Rows are points. Examples show where two turns around zero, p and q, send a point. Write where each new point lands after one turn and then the other. Backwards means that the second turn is done in reverse. Each puzzle has new turns, and all numbers are rounded.

Turn p:
[25 15 -8] => [30  5 -3]
[ 12 -12  12] => [ 4 -8 19]
[-39  44  24] => [-28  57  -7]
[-14 -56 -30] => [-23 -59 -14]
[16  9  4] => [16  7  6]
Turn q:
[ 31  23 -18] => [ 26  17 -30]
[-28  24  16] => [-31  25   8]
[ 27 -25 -11] => [ 30 -24  -3]
[-10  20  41] => [-11  34  30]
[-20 -41 -27] => [-14 -51  -5]
Where do these land?
q, then p: [-27   4  25] => [-26  24   9]
q, then p: [ 13  50 -18] => [ 25  18 -45]
p, then q: [-20 -44  -4] => [-24 -36  22]
p, then q: [ 33  16 -11] => [37  7 -9]
p, then q: [25 18  5] => [25 19 -2]
q, then p: [-25 -44   3] => [-35 -24  28]

Turn p:
[ 41 -11 -40 -26] => [ 35  14 -49 -16]
[-24 -23  26   6] => [ -6 -33  26  -1]
[-4 -3 33 27] => [  0 -12  32  26]
[ 15  41 -24 -36] => [  0  51 -18 -29]
[-27  -4   6  30] => [-27 -20  11  21]
Turn q:
[ 16 -26  15 -20] => [ 11 -10   5 -36]
[ 25 -20 -30  29] => [ 17 -31 -38  12]
[42 -8 23 -1] => [ 42   4  -5 -23]
[-31  10  14   5] => [-13   5  29  16]
[-52  45 -21 -13] => [-56  33  10  31]
Where do these land?
q, then p backwards: [ 42 -17 -31  38] => [ 32 -47 -34  12]
q, then p backwards: [  0 -13  -3 -16] => [-14  -4  -4 -14]
p, then q: [  9  48  15 -32] => [ 0 59 13 -1]
p, then q: [-21  -1 -15   6] => [-22 -12   6   5]
p, then q: [-28 -41  36  38] => [ 25 -57  35  -7]
p, then q: [ 28  25 -21 -32] => [-10  43 -30  -1]
q, then p: [-29   0  19  -2] => [-3 -9 33  2]

Turn p:
[ -2   0 -11   2  12  18] => [  3 -10   8  15   4  13]
[ 23 -10   1 -14   1  -8] => [  7   0   5 -24  16   3]
[-15   3 -14 -29  19  27] => [-15 -16  -4  12   7  41]
[  1   7  38  26 -13 -17] => [-10  29  11  -4 -16 -36]
[-12  -6 -11  12  23  16] => [ -3 -13   8  29  11   5]
[  4  11 -23 -23  17 -12] => [ 12   5 -21  -1  21  24]
[ 15  11  -3  -1 -32  -6] => [ 19   5  -4 -22 -23  -3]
[-15 -16  25  27 -27 -19] => [-14   1  -3  -5 -19 -48]
Turn q:
[15  0 -3 -4  9 14] => [20  4 -6  6  1 -5]
[  7   3   4  33 -19  -8] => [ -8  -4  26   9 -28   3]
[ 9 15  6 -9  4 18] => [17 19 -6 -8 -1 -4]
[ 14   0   6  -8 -14 -12] => [  0 -11  -3 -13 -14 -10]
[ 12  -9  13 -10  28   6] => [28 -8  1 -6 21 -1]
[ 17   6 -16  -6  19   0] => [ 13   1  -4  11  11 -23]
[  3 -16  -8  -6  -2  13] => [  8  -6 -17  10  -1   8]
[-76   1  -2   9 -24 -31] => [-78   4   8  -8  13  32]
Where do these land?
q, then p: [ 13 -27  37  21 -22 -21] => [-30 -28  19 -37 -12  -8]
q, then p backwards: [-32   0 -19  -9  23  -4] => [-11  -9   6 -11  38 -14]
p, then q backwards: [-16  11  -3  26 -10  -1] => [ 21   4 -22   9 -10   6]
q, then p: [ 22  28  16 -23   6   6] => [ 14  22 -16 -28  11  17]
p, then q: [ -1  14 -31 -10   2  12] => [ 23   3  -9  23 -15   6]
q, then p: [ 17 -12  16   2  19  -7] => [ -3   0  17 -18  21  -5]
p, then q: [-16 -27  12  -1 -10  -4] => [-24 -18  -6  -2  15   8]
q, then p: [  2   6 -13   0   4 -22] => [-10   4 -15   4   9 -17]
q, then p: [  9   8 -15  -6 -11  40] => [ 40   6   0   5 -20   8]
